Rows are points. Each copy is the shape, with its points in the same order, turned, moved and blurred by noise. Say if it was mirrored as well.
In the rows, 128 means zero.

Shape (5 x 2):
[[165 121]
 [118 149]
 [139  98]
 [149 191]
 [175 124]]
Copy 1 (5 x 2):
[[132 168]
 [117 116]
 [162 148]
 [ 68 135]
 [126 176]]
Copy 1 is: only turned
Copy 2 (5 x 2):
[[ 99  99]
 [138 140]
 [ 79 129]
 [170  96]
 [100  88]]
Copy 2 is: only turned

Shape (6 x 3):
[[130  83 106]
 [129  81 158]
 [145 165 126]
 [108 129 119]
 [135  69 162]
 [101 181 119]]
Copy 1 (6 x 3):
[[174 102 141]
 [192 151 129]
 [108 138 100]
 [131 134 144]
 [207 147 126]
 [ 81 150 137]]
Copy 1 is: only turned
Copy 2 (6 x 3):
[[168 153 155]
 [163 133 112]
 [ 77 135 154]
 [126 116 163]
 [169 130 104]
 [ 85  96 175]]
Copy 2 is: mirrored

Shape (10 x 6):
[[ 97 137 142 139  68 152]
 [128 145 143 176 116 134]
 [121 101 140 189  98 152]
 [124 123 132  98 136 103]
 [124  86 160  97 155  93]
 [122 168 168 146 127 160]
 [173  68 123 112 160 132]
 [ 99 140 137  91 158 122]
 [133 128 134 175  73 123]
 [102 185 183 107 104 131]]
Copy 1 (10 x 6):
[[182  94 138 129  82  87]
 [117  92 141 124  82 107]
 [118 128 140 115  78  71]
 [154 106 142 135 157 140]
 [139 112 134 113 193 120]
 [135  70  98 120  86 123]
 [119 172 121 109 163 140]
 [152  85 108 160 156 133]
 [144 108 169 113  74  95]
 [178  34 113 119 111 127]]
Copy 1 is: mirrored
Copy 2 (10 x 6):
[[118  86  70 125 121  72]
 [114 147  78 109 113  97]
 [ 93 118  86 106  73 105]
 [128 107 128 117 173 124]
 [ 90 115 160 107 172 128]
 [129 154  89 139 126  59]
 [106 114 159 144 121 171]
 [149 116 141 109 175 101]
 [ 93 115  53 111 113 110]
 [121 126  83 131 185  52]]
Copy 2 is: only turned

Shape (13 x 8):
[[126 103 138 147  97 102 158 125]
 [109 126 113 107 107 164 144 154]
 [100  62  97 167 168  94 166  85]
 [131 150 138 144 120 159 133 141]
 [130 148 142  62 132 151 130 134]
 [119 157 111  98  96 114 134 145]
 [173  91 129 151  97 101 154  95]
 [134 142 132 106  88 158 110  99]
 [ 72  78 100 133 130 110 191  70]
 [118 162 122 120 131 154 182 116]
 [118 170 120 135  96 168 126 165]
 [150  52  66 174 112 105 186 111]
 [160 131  73 175 103 110 134 128]]
Copy 1 (13 x 8):
[[101 146 148 169 133 132 118 152]
 [104 124 174 130  71 159 141 144]
 [144 152 110 207 138 143 139  75]
 [120 121 180 105 114 141 141 145]
 [132 104 129  98  64 146 128 173]
 [ 82  95 145 120  98 162 113 157]
 [128 124 156 182 141 110  81 142]
 [114  77 167 125  85 108 123 154]
 [130 116 113 228 109 154 162 117]
 [145 101 157 136 112 175 155 165]
 [ 89 108 198  90  97 160 139 147]
 [132 151 163 229 133 163  84  96]
 [103 109 181 147 150 156  77 103]]
Copy 1 is: mirrored
Copy 2 (13 x 8):
[[116 135 122 143 123 100 101 103]
 [110 147 144 100  77 125 142 123]
 [152  72  65 103 110  81  93  97]
 [ 87 143 129 122 123 136 144 150]
 [135 150 167  95 107 174 127 139]
 [115 121 174 134  94 150 138 105]
 [131 130 126 129 174  84 110  85]
 [132 141 180 118 123 117 156 149]
 [147  80 120  95  85  71  67 103]
 [ 82 105 155  82 109 136 109 135]
 [ 69 142 150 127  92 141 164 141]
 [121 106  82 101 130  58 122  39]
 [ 96  91 117 137 141 100 172  78]]
Copy 2 is: only turned
Copy 3 (13 x 8):
[[134 139 146 127  89 111 165 103]
 [145 117 112 107  98 137 137 171]
 [157  78 199 127 141 125 153  69]
 [131 132 114 138  81 142 109 144]
 [159 158 105 138 135 163 132 181]
 [138 150 129 143 104 109 148 178]
 [149 156 131 136 108  94 140  65]
 [131 169 119 105 122 126  99 151]
 [182 104 208  85 129 127 160 106]
 [187 134 149 137  83 144 115 154]
 [125 129 108 130  65 125 107 183]
 [176  84 150 112 113  64 162  64]
 [133 110 135 151  97  54 118 120]]
Copy 3 is: mirrored

Shape (15 x 11):
[[122 102 123 141 115 122 143 138 143 142 191]
 [127 163 148 110 111 143 142 148  89 117 128]
 [110 123 109 108 103 105 123 120 112 101 110]
 [125 162 109 125 121 167 122 111 145 121 158]
 [ 99 110  94 133 162 130 114 133 122 117 119]
 [122 128 212 128 126 119 115 144 144 101 136]
 [108  95  95 128 117 157 125   7 127 146  96]
 [151  94 111 133 201 117  93 128  80 111 115]
 [134 111 101 164  89 144 123 119 139 109 129]
 [142 125 153 127 158 110 154 133 111  99 118]
 [109 146 109 156 112 111 121  84 116 123 107]
 [112 157 134 127 109 139 143 146 126 129 103]
 [129 162 108 111  94 122 133 135 146 123  94]
 [180 117 179 134 112 130 131 142  86 179 157]
 [110  97 118 152 130 119 126 143 118  95 112]]
Copy 1 (15 x 11):
[[127  97 116 138 133 121  94 122 174 175 117]
 [110 148 158 128 129 131 137 157 115 151 153]
 [113 152 111 102 106  91 125 130 136 123 142]
 [112  93 127  97 113 162 116 123 123 146 152]
 [105 120  93 124 123 119 161 104 150 116 123]
 [161  98 147 134 170  95 121 175 121 121 130]
 [ 98 137 131  78 127 136  76  46 166  55 163]
 [156 151 101 171 121 134 181  86 138  95 117]
 [ 99 118  95 127 124 116  83 103 111 136 134]
 [132 136 127 165 126 121 135 161 142 103 135]
 [101 152 113  89 125 135 101 120 131  99 114]
 [ 80 123 149 117 125 115 129 150 114 130 131]
 [ 87 122 141 101  84 105 117 145 103 123 127]
 [154 143 196 173 147 131  99 113 129 164 107]
 [107 132  87 143 139  96 130 125 131 119 125]]
Copy 1 is: only turned
Copy 2 (15 x 11):
[[162 134  94 118 164 129  97  83 137 142  85]
 [140 138 125 177 128 108 122 109  98  97 125]
 [115 161 144 124 137 132 115  85 112 115 154]
 [146  93 119 150 142 138 101 123 161 122 141]
 [ 91 150 132 113 151 115 110 122 144 152 124]
 [146 140 148 182 178 153 139  95  83 162  96]
 [106 111 155 108  56 162  56  83 153 182 178]
 [105 187 122 102 132 116 110 173  99 172 133]
 [165 131 139 109 135 112 116  81 151 148 142]
 [124 152 151 136 140 111  97 126  82 139 106]
 [111 100 140 106 114 121 124  93 112 139 159]
 [125 129 147 155 126 115 139  98 132 111 108]
 [132 128 171 125 121 143 137 101 139  85 131]
 [191 153  85 154  93 143 123 122  77 143  88]
 [120 166 148 116 145 101 121  83 123 157 129]]
Copy 2 is: mirrored

Shape (16 x 12):
[[113  93 133 146  88 119 102 144 120 147  91 160]
 [ 87  94  97 170 100 124 140 154 107 116 141 132]
 [127 107 113 148  97 125 128 153 155 185 121 159]
 [130 109 113  98  88 147 141 126 143 116 151 172]
 [130 104 137 106 153 154 108 130 111 137 146  82]
 [ 80 234 141 144 180 154 140 130  72 120 136 180]
 [204 123  95 156  86  49  84 126 114 169 130 144]
 [132 102 146 170 114 136 139 117 158 133 120 172]
 [114 114 155  95  90 149 138 138 129 136 144 123]
 [126 107 140 156 104  88 138 200 118 144 127 160]
 [109 122 124 149 154 128 139 121 133 119 132  17]
 [ 83 103 103  27 153 145 144 118 107 126 123 155]
 [119 154 132  59 104 139  93 155 158 124 114 167]
 [104  99 133 135  97  66 140 137 123 117 143  93]
 [ 88 102 136 151 116  87  64 142 149 184 137 143]
 [ 83 158 157 153  86 155 146 118 139 154 112 165]]
Copy 1 (16 x 12):
[[120 115  99 123 145 123  56 129 126 104 160 110]
 [128 147  93 172 152 133  88  82 115 113 143 121]
 [122 122  96 138 130 117  90 154 120  58 133 122]
 [123 139 135 141 118 100 122 122 128 109 136  69]
 [169 121 174 164 123 128 102 128 164 123 141 162]
 [ 98  44  92 123  79 154 151  85 113 179  78 161]
 [ 92 174 112 106  72 114  72 143 115  84 226 171]
 [102 141 102 132 143  87  80 151 127 117 106 125]
 [137 108 159 168 129 118  97 139 121 118 132  94]
 [148 138  85 135 124 142  68 131  68 100 152 133]
 [140 152 167 209 169 164 123 138 156 141 145 197]
 [178  87 170 107 154 121 168  91 143 108 146  89]
 [149  90 128 113  98 142 139 175 139 120 152  74]
 [128 151 126 183 167 122 106 130  89 133 192 141]
 [147  90  68 160 136  95  79 164 132  90 185 153]
 [ 74  73 109 161 141 119 100 142 112 110 103 104]]
Copy 1 is: mirrored
Copy 2 (16 x 12):
[[158  93 162  88 111 138 134 150 174 157 122 119]
 [144 111 166  98 147 138 120 118 137 139  66  92]
 [131 100 180  86 139 102 119 149 153 156 152 104]
 [116  97 132  95 153 144  92 175 123 134 119 147]
 [133 150 105 141  96  92 126 134 117 153 104 138]
 [ 54 182 127 176 151 201 168 147 175 120 126  82]
 [128  77 157  73 145 120 155  57 161 187 171 171]
 [118  69 151 126 136 116 103 150 185 137 122 112]
 [133 130 118 107 108 135  79 161 123 152 126 122]
 [148 104 202 125 135 156 107 120 148 186 130 107]
 [150 133  84 154  99  77 125  76 101 129  98  76]
 [141 162 140 126 112 154 126 190  93  71 123 168]
 [120  99 125 112 112 171 141 201 103 153 170 133]
 [151 100 150 109  95 145  95  74 111 139 110 110]
 [106  93 193  83  65 110 150 127 146 161 133 108]
 [106 116 130 101 124 155 101 170 188 129 141  64]]
Copy 2 is: only turned
Copy 3 (16 x 12):
[[ 85 125 114 143 128 117 104 173 127 160 150 125]
 [ 74 158 108 104 138  93 114 142 114 111 134 105]
 [ 81 102 126 117 108 111 145 152 130 173 160 114]
 [ 98  76  85 111 112 124 128 135 159 117 101 116]
 [161 117 132 130 148 154 124  99 114 119 147 117]
 [134 136 177 127  71  38  93  96 177  81 127 201]
 [ 46  84 193 131 140 180 105 197 150 125 161 109]
 [121  90 114 136 115  86 135 190 125 137 134 106]
 [126 108 107 122 139 117 116 111 162 144 107 102]
 [ 78 135 135 113 169  95 141 182 155 150 144 143]
 [163 167 182 107 152 143 133  94  62 114 113  89]
 [110 121  78 160 109 150 157  61 152 107  93 166]
 [132 112 110 120  94 158 121 138 181 166  89 165]
 [103 167 146 131 165 135 130 149 139 116 106  78]
 [103 168 128 140 103 155 136 170 165 162 177  95]
 [129 120 134 129  86  51  98 142 145 170 113 108]]
Copy 3 is: mirrored
Copy 4 (16 x 12):
[[118 132  95 141 111  94 110 123 176 136  81 118]
 [106  93 108 149  78 123 147 154 138 143  92 110]
 [101 122  91 119 118 104  95 159 179 104  95 130]
 [151 157  91 135 130 147 125 173 125 113  67 140]
 [154 100 103 135 118 135 153 111 127 103 156 172]
 [ 75 200 126 167  43 145  86 124  72  96 173 127]
 [164 141 132 152 154 106 122 162 230 112 139  61]
 [ 98 138 141 114 132 101 113 138 138 121  64 136]
 [138 147  78 144 115 105 150 148 134 121 103 166]
 [ 91 131  73 123 116 101 157 137 157 109 108  78]
 [139  54 133 137 127 105 153 132 109 154 192 173]
 [193 134  54 131  91 142 101 114  70  82  96 148]
 [135 186  42 147 144 151  92 123 128 123 112 149]
 [138  93  93 163 133  70 155 153 123 132 123 110]
 [100  93  93 189 140  96  92 112 183  86 101 120]
 [ 81 167 102 141  86  80  93 158 130 132  91 168]]
Copy 4 is: only turned

Shape (16 x 12):
[[140 160 151  90 127 131 145 114  89 114 141  70]
 [144 154 153 124 141 124  92  92 130 131 135 128]
 [139  79 170 214 143 116 110  90  58 101 108 169]
 [ 78 113 155  89 148 103 128 214 115 121 146 118]
 [ 40 131 155  94 111 134 141 183 140 132 110 101]
 [140 127  81 125 121 127 125 103 117 137  81 117]
 [136 147 164 137 142 105 124 122 120 101 129 171]
 [155 151 118 173 149 153 153 118 116 153 123 167]
 [139  18 165  95 115 114 127  98 124 141 114 164]
 [153 148 150 184 107 134  99 129 110 115 129 150]
 [134 122  82 133 163 183 122  97 120 108 150 157]
 [152 136 155 132 115 131 131 110 127 120 141  61]
 [141 148  60 220 122 114 134 105 131 130 129 167]
 [148 152 172 108 138 135 147 158 140  64 117  97]
 [123 125 146 145 113 110 148  93 114 107 133 134]
 [136 132 149 178 228 150 134 107 113  91 137 110]]
Copy 1 (16 x 12):
[[103  55 154 135 101 118 155 170 126 167 101 117]
 [141  88 131 138 105 164 110 152 116 113 107 106]
 [131 148  26  89 119 168 173 176 112 117  95  70]
 [112  89 146 161 198 104 174 100 174 135 115 113]
 [130  87 160 146 139  52 162  82 171 105 122  97]
 [116 154 156 104  96 102 122 156  94 133 104 112]
 [164 105  97 121 146 145 134 162 136 119 109 134]
 [135 152  75 154  84 124 119 158 128 132 125 139]
 [154 119 116  72 131 164 192  75  67 123 128 113]
 [106 122  84 106 107 148 119 173 148  90 122 117]
 [118 154 113 128  89 144 114 114 130 142  54 159]
 [ 82  57 127 115  99 123 114 148 109 147 118 106]
 [112 193  70  94 100 118  64 161 144 138 119 121]
 [109  42 115 134 156  91 139 161 126 117  87 150]
 [137 100  96  82 114 119 131 143 134 141 113 109]
 [117  99  51 176 126 139 107 145 101 143  45 100]]
Copy 1 is: only turned
Copy 2 (16 x 12):
[[142 143 143  74  96 134 152 158 147  90 133 127]
 [109 131 134 126 119 134  99 130 146  95 108 152]
 [ 52 109 105 147 174 167 154  78 145  57 105  65]
 [198 125 128 138  84 150 158 107  76 148 116 101]
 [194  79 147 145  69 120 151 124 136 157 145  81]
 [ 79 108 124 105 138  91 143 140 155 148 145 120]
 [134 140 133 143 158 136 123  88 140  94 103 124]
 [106 108 144 136 184  87 115 146 111  85 102 103]
 [ 85 127 114 142 101 113 169  60 176 152  39  96]
 [ 93 136 140 174 159 148 128 141 128  83 126 106]
 [ 74 112 192  98 146  96 117 101  95 102 109 120]
 [115 147 140 102 102 154 128 175 161 120 116  97]
 [ 61 136 132 147 198  93  83 122 100 117 153  75]
 [175 150 175 103 140 171 158 143 151 123 111 114]
 [113 150 136 122 134 124 125 106 168  99 121  83]
 [117  90 153  69 179 183 103 115 106  76  88  97]]
Copy 2 is: only turned
Copy 3 (16 x 12):
[[118 136 142 108  81 110 155 139 148 149 158 135]
 [111  96 121  92 113 161 136 134 131 132 112 136]
 [158  94 124  98 129 153  77 200  58  83 119 210]
 [184 132 125 155  99  90 136  43 145 107 137 170]
 [148 134 147 166 127  98 159  58 134  64 138 128]
 [108  91 143 157 151 120 129 174 153 127 119 128]
 [121 123 101 122 110 161  87 118 108 113 122 150]
 [111 134  77 136 156 165 117 172 151 105 113 181]
 [221  98 190 128 151 177  77 149 136 122 138 140]
 [123 110  83  97 158 148 121 148  88 116 126 160]
 [147 105  93 113 118 133 122 187 182  89  89 129]
 [142 110 125 122 105 136 184 151 115 147 151 137]
 [107 121  61 163 177 138 129 199  99 110  54 150]
 [134 109  96 150  73 127 134 112 121 114 184 110]
 [140 141 135 129 117 145 115 159 105 119 114 135]
 [127  86  79 138  37 171 144 166 136  84 111 191]]
Copy 3 is: mirrored
